Rows are points. Each table stands for the endless flat space through its points: a line for two points, a plane for three, and so on. Write the one point that lies in both, or say that there is none.

First (2 x 4):
[[-15  16  24  27]
 [-19   6  10  23]]
Second (2 x 4):
[[-23   2   6  27]
 [-15  -2  -6   3]]
They share: [-21   1   3  21]

First (5 x 9):
[[ 62  40  16  31 -42  -3  26 -15  -1]
 [ 34  29  11   8 -24  19  22 -16   0]
 [ 23  37  30  -4  -9  24  44 -10 -20]
 [ 21  14  18 -12   6   0  27  -6   8]
 [ 37  32  24   6 -14   4  35  -8  -6]]
Second, 3 rows:
[[ 24  43   7   7 -15   5  33   2   3]
 [ 18  64  10  22   6   5  12   2   3]
 [ 28  30   7   2 -15  11  34  -2  -5]]
They share: no point

First:
[[  5 -15  -5 -32  15 -33   1   8 -10 -31   7 -12]
 [-11 -19  -1 -34   9 -43 -15  -4 -24 -33   3 -18]]
Second (3 x 12):
[[ 14 -22 -10 -38  13 -29  -3   3 -13 -45  16 -16]
 [ 19 -19  -5 -31   6 -31  -9   1 -16 -50  19 -13]
 [  9  -8   0 -32  17 -20  14  17  18 -20  15   8]]
They share: no point

First, 2 rows:
[[  3  -9 -23 -31  12 -26  39 -12  35 -32 -15 -37 -19 -31   6   5 -15  16
    6 -44]
 [ 15   7 -23 -11  16 -14  19 -28  23   0 -23 -13   9 -23  22  37 -35  -8
   26 -12]]
Second, 6 rows:
[[  2  -1  11  -7  32 -60  28 -46  17  13  -3  29 -15 -82 -29  28 -69  -6
   34 -19]
 [ -2  42 -54 -25   7   7  48 -28   6   6 -25 -32 -13   0  24  58  -5 -32
   -9 -23]
 [  8  22 -16 -26  15  -3  45 -57  54 -26  15  -9  25 -25  13  24 -41 -43
  -23 -26]
 [  1  16 -22 -15  -5  -8  17 -41  59 -17 -12 -28  27 -20  18  23 -34 -19
   -6  -6]
 [-12  12 -28   4 -15 -31  -4 -19  29  16 -51 -32  -1 -34   7  38 -31  12
   31  15]
 [ 20   9 -34 -26  28  -9  60 -12 -14  -9 -13 -13 -24 -11  37  33 -32 -17
    8 -38]]
They share: no point

First, 2 rows:
[[-15  10  24  47   9 -14  25  -5 -12 -27  -5  -7 -17 -31  28  13 -28  30
   20 -37 -24  30   6  -5]
 [-50  25  39   7 -31  -4  35 -25 -52 -17  10   3 -27  -1 -12  -2   7  10
   -5 -22 -14 -10 -19 -30]]
Second:
[[-17  10  36  52  14 -19  17  -1 -10 -44   4 -24 -24  -7  15 -14 -23  19
   10 -40   1  -4  17 -18]
 [-21  12  34  45   7 -16  21  -5 -16 -37   3 -17 -23 -11  14  -7 -20  20
   10 -37  -6   2  10 -17]]
They share: [-29  16  30  31  -7 -10  29 -13 -28 -23   1  -3 -21 -19  12   7 -14  22
  10 -31 -20  14  -4 -15]
